Each row is a point. Two turns around zero, p and q, are shown by what they do to some points. Write where each new point lands after one turn and then the other. Backwards means that the second turn is done in reverse. Each puzzle has new turns, and all numbers are rounded.
In the rows, 128 means zero.

Turn p:
[104 152 182] -> [114 144 188]
[155 103 121] -> [147  99 113]
[132 130 116] -> [132 132 116]
[123 101 109] -> [115 109 104]
[119 186 148] -> [137 180 161]
[135  96  92] -> [124 105  85]
Turn q:
[150 151 113] -> [141 157 113]
[147 131 138] -> [147 135 136]
[146  88 102] -> [151  96  96]
[129 134 177] -> [135 131 177]
[ 67 136 111] -> [ 65 121 120]
Where do these land?
q, then p backwards: [ 82 131  77] -> [84 99 84]
q, then p: [130 106 134] -> [130 105 126]
p, then q: [173 160 130] -> [174 158 127]
p, then q: [125 123 122] -> [123 125 122]
q, then p backwards: [130 121 177] -> [136 132 177]

Turn p:
[109 132 161 168] -> [108 142 155 170]
[130 141 132 152] -> [129 141 126 152]
[134 142  73  95] -> [137 134  78  86]
[136 145  85 111] -> [138 138  86 104]
[148 123 137 142] -> [144 119 132 147]
[103  57 155  98] -> [ 94  67 170 101]
[136 156 153 131] -> [146 154 148 137]
Turn q:
[106 149 148 121] -> [114 154 150 130]
[117 164 106  87] -> [115 174 105 100]
[127 135 137 145] -> [134 131 137 145]
[166  88 183 109] -> [157  88 178  89]
[108  98 106 135] -> [100 101 110 135]
[143 133  88 172] -> [148 118  88 169]
Where do these land?
p, then q: [120 141 109  62] -> [121 153 118  63]
p, then q: [125 112 134 104] -> [119 119 140 104]
p, then q backwards: [135  99  73 155] -> [124 100  69 147]
q, then p: [104 132 134 111] -> [112 147 140 116]
p, then q: [108 149 164 159] -> [133 152 160 167]
p, then q: [121 149 131 140] -> [134 148 128 143]
p, then q: [183 113 152 164] -> [174  82 135 158]

Turn p:
[109 136 146 129 117 128 129 160] -> [117 150 148 118 126 136 130 155]
[144 102  68 145 165  98 141  58] -> [138  86  69 167 131  69 122  86]
[149 133 129 177 134  87  98  96] -> [156 122 152 157 143  84  91 100]
[130 176 134 109 129 136 157 145] -> [137 175 116  98 124 138 150 125]
[119 111 140 111 111 173 129 127] -> [104 116 131 129 126 175 142 126]
[109 187 165 156 109 102 128 115] -> [121 192 162 122 135 110 102 101]
[105  90 105  99 129 139  95 143] -> [113  91 108 130 118 152 105 167]
[136 143 129 126  86 139 137 161] -> [137 151 151 124  92 151 143 140]
[177 126  99 117 182 121 115  79] -> [173  88  80 126 158 108 121  88]
[109  76 122 132 145 170 120 169] -> [110  95 127 151 146 159 151 184]
[120 128 171 108 101 115 157 154] -> [102 143 164  87 110 127 150 137]
Turn q:
[104 175 156 147 131 102 133  88] -> [ 91 169 134 125 128  72 127 123]
[173 159 149  99 167 173 158 108] -> [154 169 159 124 156 140 186  90]
[106 132 151  76 164 131 131 111] -> [110 136 146  79 167 129 154 132]
[175 118 109 170 100  66 137  86] -> [136  90 122 153  83  63 114  79]
[129 109 141 147  96 129 147 146] -> [126 113 143 156  98 134 130 149]
[113 102 103 164  93 168 101 133] -> [111 123 116 163 109 176  83 123]
[164 114 139 147 135 127 108 140] -> [163 119 147 146 134 124 107 120]
[134 113 151  91 122 143 120 185] -> [164 123 150 108 128 164 133 175]
[103 124 101 140 145 101 147 160] -> [127 107  85 140 140 115 138 161]
[107 165 119  65 135 138 105 122] -> [124 163 112  60 137 146 135 128]
[101  97  90 162 120 130 122 129] -> [102  98  95 157 127 144 102 128]
Where do these land?
p, then q: [173  99 169  84 112 128 131  73] -> [ 80  87 176  91 133 148 140  89]
p, then q: [147 152 100 154 105 124  85 175] -> [190 155 150 154 103 132 103 131]
q, then p: [ 93  93  96 168 110 128 141 100] -> [ 84 119 123 187 124 123 104 146]
p, then q: [141 148 110 135 138 170 127 179] -> [171 154 121 163 126 152 161 131]
q, then p backwards: [159 158 106 136 138 126 134 175] -> [157 156  82 139 148 135 128 148]
q, then p: [143 133 112 142 171 113 102 151] -> [175 104 109 130 147 108 122 133]
p, then q backwards: [145 113 191 133 137 119 131  85] -> [141  98 147 112 162 125 119  68]
p, then q backwards: [127 133  94 124 137 125 115 156] -> [125 138 119 134 120 118 124 171]
q, then p: [ 97 140 119 123 101 118 172 114] -> [ 90 155 121 137  89 118 137 142]
p, then q: [ 79 147 115 123 120 141 134  89] -> [ 88 155  88 125 132 132 103 117]
q, then p: [105  93 197  87 139 118 135 110] -> [ 78 122 153  66 160 129 140 155]
